Each row of a before or after table is a point. The points were changed in one or more steps. Then noise was added and the rows were shuffled. The steps act on columns, c1 being the first. Write out the steps. A step turns or swaps two columns, mirrors them in a line or flattens them onto one, adds a multiple of one to another, or multiplies or shifts one. Angles are multiples of 10 degrees, from the lower column toward the higher: turns from -170 to 170, lines from 10 to 170 but not 90. Use the fewest steps. Two steps may share a column if one is a turn and the other turns, adds or multiplies; they go together, in the order done. Otherwise the lowest column goes first.
(in the rows, 128 means zero)

Before (14 x 3):
[[ 94 121 129]
 [102 106 125]
 [142 162  98]
 [ 91 104 145]
 [123 131 125]
 [125 150  96]
 [ 99 109 141]
 [121 106 137]
 [154 162 119]
 [134 166 120]
 [142 116 129]
 [ 86 103 119]
 [163 141 121]
 [150 131 125]]
After, 14 rows:
[[163 141  69]
 [103 106 164]
 [ 91 104 201]
 [123 132 134]
 [124 150 100]
 [ 84 103 181]
 [135 165 111]
 [120 105 147]
 [153 163  80]
 [149 131  92]
 [142 163  77]
 [ 99 108 184]
 [143 117 108]
 [ 93 120 181]]
Steps: add -1.5 times c1 to c3

Before, 9 rows:
[[133 150 108  96 133 144 178 141]
 [126 149  86 108 132 147 119 133]
 [165 138 162 166 144 157 113 179]
 [109 133 133 131 208  90  82 168]
 [103 109 183 152 128  87 106  91]
 [115  98 134  91 167 114 117 167]
 [ 94 100 146 106 167 161 120 120]
 [ 77 117 120 122 112 126 160 165]
 [125 104 123 146 143 124 147 148]]
After, 9 rows:
[[115 107 134  92 166 167 108 113]
 [125 123 123 146 143 148 124 124]
 [165 126 163 165 145 181 127 156]
 [ 76 136 122 122 113 164 136 126]
 [125 136  88 107 132 133 134 147]
 [104 106 185 152 129  91 110  88]
 [133 166 107  96 133 141 160 144]
 [ 92 106 147 107 165 119 110 159]
 [109 108 134 131 207 169 113  88]]
Steps: flatten c2 and c7 onto the line at 40 degrees; swap c6 and c8

Before, 10 rows:
[[122 142 145 172 139 144 196 156 127 131 137 156]
 [154 134 141 112  73 105  88 122 137 133 150 109]
 [139 145  80 115 110 147 114 112 147 101 152 131]
 [130 133 164 152 146 173 172 131  73 155 121 179]
 [142 128  76 149 116 142 103 163 129 116  97 100]
 [119 149 103 112 147 112  92 139 148 107 116 120]
 [ 86 152 114 155 123 136 172 140  75 141 133 160]
 [143 116  74 138 123 104 102 114 162 144 117 123]
 [115 185 142 182 122 165 159 139 106 156  96 169]
 [157 113 123  75  63  99 113 136 159 114 132 168]]
After, 10 rows:
[[122 142 143 171 133 144 195 155 126 117 138 156]
 [130 132 161 153 155 174 172 130  71 111 121 178]
 [140 144  80 113  99 146 113 110 148 146 151 128]
 [157 111 123  76 112  99 111 138 157 192 130 167]
 [117 185 145 182 159 165 161 141 106 133  97 170]
 [155 133 141 115 132 104  88 122 138 183 150 110]
 [144 116  75 136 145 105 101 115 162 135 117 122]
 [ 86 152 116 155 140 136 171 139  77 136 132 159]
 [142 128  77 150 115 142 102 162 130 141  96 100]
 [116 152 103 112 106 110  92 139 147 106 115 122]]
Steps: turn c5 and c10 by -90 degrees

Before:
[[103 131 129 152 146 172  89  73 116 151 140  98 111 113 137 130 139 169
  102 155]
 [156  78 151 123 153 119 117 107  88 135 102 145 151 134  75 154 109 168
  144 119]
 [111 143 116 104  90 107 104 130 121 129 138 174 147 139 155 115 114 146
  142 172]
 [165 155 129 111 164 100 146 108 127 150 186 102 104 141 117 130 137 173
   84 142]
 [ 93 131  98 110 136  88 151 117 112 149 127 103 174 116 101 170 156 117
   64  89]
 [124 102 130 110 136 123 126 112 178 161 132 122 166 133 169 117 111 123
   99 125]
 [134 156 140 117 108  94 143 132 113 135 150 115 138 148 108  97 150 152
  121 118]
 [125 178 143 102 106 130 132  98  89 119 149 108 115  89 133 165 168 172
  184 164]
 [111 122 147 154  87 175 140 132 111  92 147 145 104 112 110 135  82 122
  172 160]
 [137 135 135 121 104 125 174 115  66 180  51 134 176 137 112 175 130 143
  138 121]
 [ 50  60 129 123 124 156 123 132 178 106 132 169 105 117  90 165 142  97
   68 106]
 [121 108 132 162 133 139  83 117 116 175 122 117 113 148 103 140 118 115
  172 140]]
After, 12 rows:
[[111 122 149 155  88 188 140 132 111 121 145 145 103 112 111 135 101  93
  172 160]
 [ 92 133 111 110 136  80 151 116 112 118 126 104 175 116  99 172 141 150
   65  91]
 [ 50  60 140 122 124 150 123 132 178  97 131 169 104 118  90 164 150 106
   68 106]
 [124 102 126 110 136 128 125 113 179 122 133 122 167 133 169 116 111 161
   99 124]
 [111 143 112 104  90 113 104 131 121 147 137 174 146 139 153 115 107 128
  143 172]
 [103 130 131 152 146 166  89  74 116 169 140  98 111 114 136 130 152 151
  103 154]
 [135 157 131 117 108  88 143 132 115 151 149 115 139 148 108  97 136 134
  122 118]
 [163 155 130 111 163  98 146 107 128 173 186 102 104 142 117 130 127 150
   84 143]
 [157  78 159 123 153 126 117 107  90 169 103 145 151 133  74 154 108 135
  143 120]
 [125 180 154 103 106 117 133  99  89 172 149 109 115  91 133 165 165 118
  184 164]
 [139 136 149 121 104 125 176 114  66 143  50 133 176 137 114 175 129 179
  138 122]
 [121 108 135 162 133 142  82 118 116 114 122 117 112 149 103 141 123 175
  172 141]]
Steps: add 0.3 times c16 to c3; turn c6 and c17 by 20 degrees; swap c10 and c18

Before, 10 rows:
[[149 136 114 127 158 111 139 141 117 131 110 128  82 156 129 189 106  67
  135 137  66 140 135 191 114 124 130 133 112 118 107 137 121 191 147 122
  116 125 155 164  87 112  77 139 104 106 114 123]
 [151 145  89 132 114 103 121 116 132 118 111 175 107 160 150 171  91  99
  128 139 108 156 149 157 111 124 109 130  88 122 157 150 123 176 146 122
  112 169 183 159 135  73  78 119  90  70 101  78]
 [ 93  78 134 114 128 158 200 115 111 138 115 186  68 125 108 160 102 193
  132  79 193 143 142 226 130  53 175 175 157 132 130 144 136 145 144 122
   95 166 166 124  67 164  73 126 116 109 141 166]
 [117 125 163 186 121 120  95 115 118 108 135 123 120  74 143  77 106 155
  129 147 164 149  95 149 164 169 134 103 130 113 155 122 124 130 159 126
  122  84 123  98 118 145 146  99 125 153 146 118]
 [155 146  81 156 152  93 136 150 117 167 119 160  96 181  94 177 107 127
  142 147 109 120 129 161 136 111 114 142 106 149 133 165 153 160 160 131
  104 141 144 156 116 107 124 126  75 127  98  85]
 [ 84 121 120 178 152 113 101 130 139 108 107 149 187 100 129 118 124 151
  131 140 178 122 127 161 118 168 156 127 140 123 158 122 107 127 169 132
  101  76 104 117 140 145 158 127 142 176 147 105]
 [ 95 135 142 144 150 132  82 125 128  99 147 130 154  80 125 153 114 170
  173 144 150 132 117 115 154 173 128 112 126 115 174 122  87 134 157 143
  120  78 121 103 137 116 166 112 121 173 164 128]
 [ 78 116 144 164 127 136  82 135 109 100 149 140 116  91 126 154 109 118
  121 156 153 116  95 154 166 163 146  90 149 148 121 133 111 126 140 153
  111 119 114 142 156 152 150 103 160 140 134 123]
 [154 113 107 156 146  90 137 154 126 144 149 150  88 176 145 186  92  91
  157 127 107 114 124 157 148 142 177 150 135 158 146 138 149 174 149 122
  113 148 171 135  99 113  92 141 100  79  99 119]
 [108 137 142 174 141 147 104 148 118 121 118 136 165  81 129 159 119 146
  109 154 127 130 126 137 133 151 156  94 149 158 154 116 123 136 141 132
  175  93 124  98 153 122 132  91 135 159 167 123]]
After (10 x 48):
[[155 177  83 156 151  92 135 152 117 167  75 140  95 181  94 146 107 128
  142 147 108 119 130 160 137 111 113 142 105 149 134 163 154 159 161 131
  103 141 143 157 114 106 124 128 118 128  96  84]
 [ 78 154 138 165 129 137  84 135 110 100 166 120 116  91 126 117 110 116
  122 158 154 119  95 153 165 164 146  90 147 147 121 133 112 127 141 153
  112 119 113 141 156 152 149 104 120 139 134 124]
 [155 186 102 158 146  90 140 154 125 144 107 128  89 177 143 114  93  91
  158 127 108 113 125 158 149 143 176 151 135 157 147 137 151 174 148 123
  112 147 171 136  98 111  93 140 100  78  98 119]
 [150 189 118 125 158 114 141 142 117 131 100 109  82 158 129 138 110  68
  134 137  65 141 134 191 115 123 129 132 111 119 107 135 121 192 147 123
  120 125 155 162  89 111  77 138 136 106 112 124]
 [ 83 120 128 179 151 112 102 130 140 108 132 129 185  99 128 123 125 152
  131 139 178 123 128 161 118 167 156 127 141 124 158 122 105 127 170 133
  100  76 105 116 139 143 160 127 152 174 147 105]
 [108 159 146 174 141 148 105 148 118 123 131 115 167  80 128 135 120 147
  109 153 127 131 127 137 133 151 157  93 148 156 153 115 123 137 141 132
  175  92 125  99 153 122 133  90 140 157 168 123]
 [149 170  94 131 114 103 120 116 134 120  87 155 108 161 149 147  92  98
  129 139 107 155 149 157 111 124 109 129  86 120 160 149 122 176 146 123
  113 168 183 159 135  73  79 120 132  69 101  78]
 [ 95 154 138 146 149 133  84 126 127  97 129 109 154  79 127 134 116 170
  173 145 150 133 116 113 154 173 128 110 125 116 173 121  86 133 157 145
  120  78 121 102 139 118 167 112 107 173 163 127]
 [ 94 158 139 115 128 160 202 115 113 138 112 167  67 124 107  79 102 193
  131  78 192 142 142 226 130  54 174 175 158 133 130 144 135 144 145 122
   94 166 167 123  66 164  71 126 138 109 141 166]
 [116  78 161 188 120 120  94 114 117 107 127 102 118  74 144 124 106 155
  130 145 166 149  95 148 164 168 134 102 131 112 156 123 123 129 158 125
  123  84 123  97 118 145 147  99 122 154 146 118]]
Steps: swap c2 and c16; add -0.3 times c11 to c3; turn c11 and c45 by -70 degrees; shift c12 by -20

Before (8 x 64):
[[130 114 136 163 186 212 138 154 157 127 183 161 103 166 124 203 144 186
  181 114 148  60 139 136 152 135  78 132  99 134  96 121 173 165 115 156
   98  96 117  98 123  77 104 138 167 139 138  63  96 140 215 109 116 106
  144 134 122 129 157 127 121 135 163 145]
 [125 164 192  93 113  96 119 113 147 129 132 155 116 110 102 132 103 104
  115 139  95 144 148 119 136 108 135 134  88 118 157 163 100 136 132  99
  105 141 120 121 134 100 143 121 133 141 141 101 126 132  92 141 145 154
   88 169  67 171 108 112 116 165 138 158]
 [158 133 144 146 208 211 129 140 157 134 185 144 159 124 124 168 118 161
  155 104 104 111 147 142 135 123  97 125 118 116 111 148 175 153 111 153
  112 125 100 116 121  74 139 124 187 140 127 102 106 111 190 110  97 125
  139 154 127 127 116  97 111 134 163 140]
 [161 157 148 158  99 155 104 174 146 152  82 106 106 103 105  83 134 141
  126 105 124 111 146 109 147 116 111 183 151 154 101 167 116 141 114 151
  163 102 150 130  95  98  93  77  88  81 173 114 197 138  80 108 107 130
  164 115 169 105 125 149 109 148 172 130]
 [126 146 176 106 133 116 152 105 145 115 113 133 138  87 119  93 118 106
  134 173 109 118 138 111 120  95 144 139  80 105 147 150  76 135 148 122
  102 132 143  95 101 114 121 119 159 124 108 126  92 135  83 140 131 159
   90 142 127 163 100 148 140 127 178 147]
 [144 155 148 117  97 141 123 121 127 108  66  93 119 125 123  88 113 139
  101 126 162 107 133 113 118 165 118 160 110 142  97 190 110 128 133 132
  150 118 110 136 121  79 134  87 109  84 156 107 205 124 115 143 107 118
  135 105 149 120 105 132  80 115 163 100]
 [153 139 169 115 141 115 142 124 128 133 124 150 127 107 107 125  99 107
  100 185  89 118 129  97  95  88 168 152 100 141 162 134  81 127 139 122
   94 110 158 101 112 100 172 123 102 137 136 136 125 169 131 144 160 162
   89 150  95 136  91 129 146 159 119 136]
 [189 168 133 138 135 146 134 149  76 156 105  70 146 115 124  93 116 162
  110 105 183 119 116 106 145 140 113 164 126 155 117 165 112 135 119 133
  144 132 153 169 151  97  99 102 148 101 125 136 172 142  98 158 138 133
  140  84 137 104 112 110  89 136 157 104]]
After, 8 rows:
[[152 140 169 113 142 114 140 123 115 133 125 151 127 107 107 126  97 106
  100 184  90 117 128  99  95  88 166  93 101 140 162 133  80 128 152 120
   94 107 110 100 113 127 171 122 103 137 137 137 124 169 131 144 161 162
   88 149  96 135 163 129 146 159 120 124]
 [130 114 137 162 189 212 138 154 110 127 182 161 103 165 124 202 143 185
  180 115 148  60 139 136 152 135  78  86 101 135  96 120 171 166 121 155
   99  92 143  97 123 157 105 137 167 138 138  63  97 138 213 109 115 106
  145 134 120 130  90 127 120 137 163 127]
 [190 169 135 140 134 147 133 150 170 155 105  70 147 117 125  93 117 161
  110 105 184 119 115 108 143 139 113  82 128 153 117 163 112 136 156 132
  142 142 127 169 153 120  99 104 150 100 123 135 171 142  99 156 138 134
  142  82 136 105 161 108  90 137 159 110]
 [162 157 148 160 100 156 103 173 111 153  82 106 105 103 104  82 134 142
  125 105 124 111 144 109 146 115 112  69 150 154 101 163 115 143 152 151
  163 105 135 129  94 105  93  78  87  78 173 116 197 138  79 107 106 130
  163 115 169 104 124 148 108 147 172 117]
 [145 155 148 115  98 141 124 121 120 109  66  94 121 124 123  88 112 140
  101 126 161 107 133 112 118 166 116  70 111 142  98 190 111 128 110 131
  151 134 130 134 123 134 133  86 110  82 153 109 204 124 116 142 106 119
  137 107 148 120 152 132  81 114 163  99]
 [125 164 192  95 112  95 119 111 103 129 132 154 116 112 100 131 103 103
  115 139  95 144 149 120 136 106 135 103  89 116 158 162 100 136 120 100
  104 124 128 121 133 142 143 121 133 142 142 100 124 132  91 142 145 154
   88 170  67 171 141 112 116 165 138 161]
 [157 130 144 146 208 212 128 140  97 133 184 146 159 123 123 168 118 160
  154 104 103 111 147 140 136 124  97  88 117 118 111 147 176 153 108 153
  112 120 156 117 121 166 139 125 187 140 128 103 106 113 190 111  98 126
  140 153 126 127 130  97 111 135 163 137]
 [127 145 174 107 133 115 154 106 102 115 114 132 139  87 119  93 119 104
  135 174 109 119 137 111 120  96 145 111  81 105 148 151  77 137 134 124
  103 122 105  95  99 129 122 119 159 123 109 127  91 134  83 140 130 158
   89 142 127 164 147 148 140 128 178 148]]
Steps: turn c9 and c59 by -160 degrees; turn c28 and c42 by -130 degrees; turn c35 and c39 by -110 degrees; turn c38 and c64 by 30 degrees

Before (8 x 64):
[[136 127 133 144 145 147  97 138 145 119 136 112 140 137 155 108 118 114
  124 157 146 136 131 171 128 103  94 151 128 120 110 156 168  75 149 114
  106 152 146 137 170 172 158 166 120 109 120  90 109 101  89 115 134 129
  101 122 110 141 114 122 157 129 106 161]
 [169 145 147 149 126 148 109 135 109 138 116 118 115 134 132 124 121 133
  132 137 161 172 132 157 132 119  77 185 140 124 150 176 138  99 167 140
  123 131 138 144 124 174 152 108 160 145 161  97  77 126  67 117 127 129
  106 111  72 137  87 138 158 167  78 114]
 [152 134 140 147 150 148  93 131 132 130 125 111 137 106 146 116 135 133
  134 146 143 159 164 158 132 137  83 151 107 140 162 149 133 100 147 120
  121 142 143 124 115 189 125 108 132 136 151  88 100 121  77 100 118 154
   78  72  75 163  93 128 149 121  79  98]
 [172 159 123 114 124 153  80 129 109 157  99 153  99  96  90 173 164 180
  116 134 132 195 143  78 146 149  95 122 150 156 103 156 113 119 169  92
  154 113 152 102 105 186 163 109 210 134 166 127 130 159 124  86 154 136
  107 106 112 154 135 173 114 157  82  90]
 [170 124  82 160 157  94 138 136 163 139 110 171 151  79 156 124 107 148
  105 101 101 167  88 108 107 116 137  88 135  95  63 126 121 165  97 139
  176 142  98 198 145  95 101 141 128 108 121 137 160 153 146 164  76 117
  166 147 137  89 166 150  93 134 143 117]
 [171 128  95 154 149  72 101 138 180 173 110 137 153  99 174 121  94 191
  121 120  90 143  53 119 100 151 144  91 137 162  63 105  97 163 143 129
  138 147  91 177 135 106  92 116 147  99 112 180 155 169 148 169  84 123
  168 154 112  98 158 156 111 130 163  91]
 [134 134 107 151 130 116 178 145 138  87 126 121 161 143 155 116 112 130
  156 165 128  89  90 157 109 106 148 127 118 122 100 137 144 106 131 132
  116 149  85 141 159 104 110 172 109 109 129 100 137 140 130 108  88 107
  128 146 156  94 155 118 111 107 130 161]
 [126 101 124 136 156 114 150 137 125  84 156 113 149 146 161 100 105 132
  144 126 130 104 116 178 113  91 141 108  76 105 120 141 153 131 156 147
   94 139 110 148 167 132 138 198 126 109 136 114 110 132 141 138 109 113
  144 128 148  97 161 127 123 111 127 146]]
After (8 x 64):
[[136 127 133 144 146 126  96 137 145 120 136 114 139 146 154 107 132 113
  123 157 196 137 129 172 129 102  93 152 118 121 107 158 170  76 149 113
  107 152 145 137  92 171 159 167 119 111 121  90 109 101  89 114 134 148
  101 124 109 141 114 123 156 129 108 160]
 [133 133 106 152 128  95 178 144 137  86 125 121 160 157 154 117 145 129
  155 165 177  90  93 157 109 107 148 129 119 123  99 136 144 106 132 133
  117 148  83 142 112 103 110 172 108 108 128 100 137 140 130 110  89 161
  128 146 156  92 156 119 111 106 130 161]
 [125 101 125 133 156  93 151 138 126  83 155 113 151 163 161  99 184 132
  147 126 180 104 114 178 112  93 140 107 134 104 121 141 153 130 155 149
   93 140 109 147 103 133 139 199 127 109 136 116 109 132 141 139 110 160
  144 128 149  97 161 127 125 112 126 148]
 [171 124  83 161 154  74 136 136 163 139 111 171 152  29 157 124 133 147
  104 101 153 168  89 107 107 115 137  87 108  96  65 127 122 166  96 139
  176 143  97 198 118  97 102 140 127 108 120 137 158 151 146 164  77 144
  164 149 136  89 167 149  93 133 143 115]
 [152 134 142 148 150 129  92 130 132 130 124 112 137  84 145 115 142 135
  135 146 193 160 164 157 132 137  82 152 144 140 162 148 131 100 147 121
  120 142 142 123 126 190 126 108 132 136 150  87 102 122  77 102 118  99
   80  72  76 163  92 129 149 119  79  98]
 [169 146 146 148 128 129 108 133 109 139 113 119 116 139 130 124 122 134
  132 136 211 172 131 155 132 119  76 186 116 125 150 178 137 100 166 142
  123 131 139 145 129 173 153 108 161 145 160  97  76 127  68 118 127 126
  106 110  72 137  88 139 158 168  78 116]
 [174 159 123 115 125 132  80 130 109 158  98 151  99  64  91 174  90 183
  115 134 182 194 143  78 145 147  96 123 147 155 103 154 113 120 168  92
  153 112 153 101 144 187 164 108 209 132 164 127 131 160 124  86 155 109
  108 107 113 154 136 173 114 155  82  91]
 [171 128  95 155 150  51 101 138 179 173 111 136 153  71 173 121 137 191
  122 119 140 144  53 119 101 150 144  92  95 164  63 104  96 164 142 129
  138 149  91 178 126 106  91 116 145 100 114 180 155 168 150 170  84 136
  168 154 113  99 157 157 110 130 163  91]]
Steps: shift c6 by -20; multiply c14 by 2; turn c17 and c29 by 120 degrees; shift c21 by 50; turn c41 and c54 by 150 degrees

Before, 12 rows:
[[168 127 113  66  95 129 122 104 115 183 122 151 151 111  83 165  83  95
  138 131 133 103 142 128 159 104 143 134 151 153 126 174 165 103 159 155
  104 164 141 117 103 175  98 147 172 150  95 127 136 144  96  96 111 127
  122 115 176 116 168 123 132 157 143 149]
 [151  98 156 144 100 153 105 153 114 134 161 120  92 129  69 111 104 109
  119 117 170 116 105 125 107 175 112 104 166 156 103 156 124 134 182  99
  141 139 165 120 149 156 115 160 176 147 100 104 122 109 108 155 124 183
  135 154 113  91 149 129 106 157 161 114]
 [106 152 148  80 127 139 106 170 151 126 149 131 119 148 130 173 156  98
  107 149  97 151 123 104 149 151 164 155 102 124 149  95  86  82 170 104
  168 162 116 139 110 126 141 110 171 120 122 159 125 120 122 101  95 117
  154 136 133 100 173  97  78 161 152 130]
 [165 104 122  92  87 163 106 152 155 101 149 133 122 118  82 115 143 146
  125 125 175 175 134  78  85 144 153 138 145 120  76  88 147 129 135 133
  163 145 140 121 146 143  86  98 116 152 148 106 105 116 150 134 135 177
  117 158 109  88 112 132  89 102 176 115]
 [103 114 142 129 102 135  85 137 135 118 165 125 155  92 131 121 115 173
   89 157 136  99 103  64 110 133  93  97 158 106  98 141 159 123 112 111
  127 164 143 148 111  95 126 126 121  75  84 111 131 158 150  91 163 153
  140 176  91 137 173 120 134 107 120 170]
 [164 156 131  98 133 154  83 111 184 169 155  80 137 156 118  90  94 151
  144 129 150 157 170 136  90  91 170 156 166 132  82 126 129 163 117 111
  158 110 105 168 139 123 124 124 154 114 140 135 181 101 135  93 148 126
  189 132 107 130 150 112 162 145 173 120]
 [169  99 134  84 115 101 131 108 103 153  96  95 141 120 139 142 138 137
  133 156 153 158  99 114 101 161 100 123  93 118 120 151 106 134 126 176
  112  77 173 135 113 132 120 173 172 147 146 170 172 124 118 127  85 115
  126  96 170 127 173  95 143 143  99 164]
 [100 181 107 136 119 130 106 187 167  95 152  89 135 112  65 105  92  91
  162 111 164 100 114  66 136 157 165  74 147 110 137 172 114 154 128 130
  123  76 159 152  93 156 171 117 186 126 119 142 126 127  89 147 103 113
  118 126 105 121 152 121 159  98 108 106]
 [167 170 154 136  71 102 131 182 111 177  95 131 105  92 137  98 125 118
  109 122 146 149 124 139 162  95 112 101 118 129 151 126 157 155 118  89
   93  93 132 131 117  91 129  87 170 120 115 113 138 102 157 107 125 156
  126 105 170 156 149 166 102 155 159 124]
 [105 110 157 119 106 105 132 136 158 180 113 126  96 130 126  98 156 174
  162 154 108 100 159 128 156 161 127  91 115 109 142 102 145  99 148 162
  100  76 104 168 107 110 167 151 120  92 137 106 114 131  80 168  98 151
  188 133 175 154 129  85 136  95 135 161]
 [ 94 156  86 103 136 171 104 117 157 110  80 126  76 139 106 169 154 160
  100 159 144 143 126 150 146 163  98  95  84 119  96 113 151  78 140 158
   98 153 170 121 108 149 149 135 130 125 140 163 102  94 105 132 114 162
  157 102 101 164 119 161  99  91 157 133]
 [134 127  85 145 105 127 136 148 138 125 117 107  79 151 141 117  96  93
  149 151 124 133 164 113 155 165 172 122  83 126 139 115 165  85 139 159
  140 125 178 131 105 124 135  85 117 115 104 167  95 155 151 106 150 133
  128 171 167 123 104 129 162 121 150  95]]
After (12 x 64):
[[104 152 149  81 127 137 106 170 150 127 151 131 119 145 119 174 153  98
  109 149  97 152 122 106 147 152 164 153 102 125 149  96  86  80 170 106
  166 162 112 140 112 126 141 111 171 119 123 159 126 120 123 101  95 115
  153 136 133 101 172  95  77 163 153 131]
 [151  99 157 144 100 152 106 154 114 133 163 121  93 128  60 109 104 109
  117 118 171 118 106 125 107 177 113 104 165 156 102 157 123 135 182  99
  140 140 177 119 150 156 115 161 177 146 100 102 124 108 108 157 123 183
  137 154 113  90 147 129 108 156 163 114]
 [168 170 154 136  70 101 133 182 112 178  95 133 105  91 127  97 125 117
  109 120 144 151 124 139 163  95 113 101 118 130 150 127 157 156 119  88
   92  92 132 132 117  89 129  87 170 119 113 114 137 102 155 105 125 158
  127 105 169 157 148 166 101 154 159 126]
 [ 95 156  87 103 136 172 102 115 157 109  80 125  77 140  97 169 155 160
  100 159 143 144 127 151 146 163  99  94  82 118  95 114 150  78 139 158
   98 152 184 122 108 149 150 134 130 125 140 161 100  94 105 132 116 161
  156 102 100 164 118 162  99  88 158 132]
 [104 110 156 118 105 103 133 137 158 182 115 127  96 129 116  99 155 174
  160 153 108 100 159 128 156 163 127  92 115 109 143 102 146 100 150 160
  103  78  96 168 107 110 166 150 120  92 137 105 115 131  79 170  97 151
  187 133 176 152 131  85 137  95 135 160]
 [103 115 141 130 101 133  86 137 135 116 167 124 153  92 120 122 116 172
   90 158 135 100 105  64 111 133  96  97 159 105  97 141 158 122 113 112
  126 165 147 147 110  96 125 128 119  74  83 112 131 157 148  92 163 153
  142 175  92 138 173 121 132 106 119 170]
 [166 104 122  90  87 163 107 152 156 101 148 133 123 118  73 116 144 149
  123 125 176 174 134  78  86 143 153 138 144 120  74  88 147 128 134 132
  163 144 146 122 144 143  85  97 117 152 150 106 104 116 149 136 134 177
  116 159 110  87 114 133  88 103 175 118]
 [168 126 112  65  96 127 122 107 115 182 122 150 151 112  75 165  83  95
  137 133 134 101 144 127 156 103 143 136 152 154 128 173 165 102 159 154
  106 164 146 118 104 176 100 149 173 151  95 126 134 145  96  97 110 128
  121 117 177 116 167 124 131 157 144 150]
 [101 181 107 136 120 130 107 184 166  96 153  89 134 110  55 105  91  90
  161 109 163 100 115  66 137 155 163  74 149 110 139 172 113 155 127 129
  122  77 169 152  94 156 171 117 184 125 117 142 126 128  89 146 102 113
  118 127 104 120 152 121 159  98 107 106]
 [170 100 134  83 114 100 132 107 103 153  97  94 139 120 129 142 139 135
  133 155 151 159  97 113 101 161 102 122  91 118 119 152 105 134 126 175
  113  76 186 134 114 132 120 173 174 145 146 171 173 124 119 125  85 114
  126  96 171 127 174  94 144 144  98 164]
 [135 128  86 145 103 127 138 146 137 124 117 105  79 152 131 116  95  93
  149 151 124 133 165 113 154 165 173 121  85 128 139 117 164  84 138 159
  140 124 194 131 104 124 134  85 117 116 104 166  96 154 150 105 149 132
  128 170 167 123 105 129 162 119 151  95]
 [164 156 132  97 134 154  83 110 184 169 155  78 135 157 110  91  94 152
  143 129 151 155 170 137  91  93 172 157 165 133  81 127 129 162 116 112
  158 109  96 168 137 123 123 123 153 113 138 135 181 100 136  93 148 127
  189 134 107 130 147 114 163 145 173 120]]
Steps: shift c15 by -10; multiply c39 by 1.3
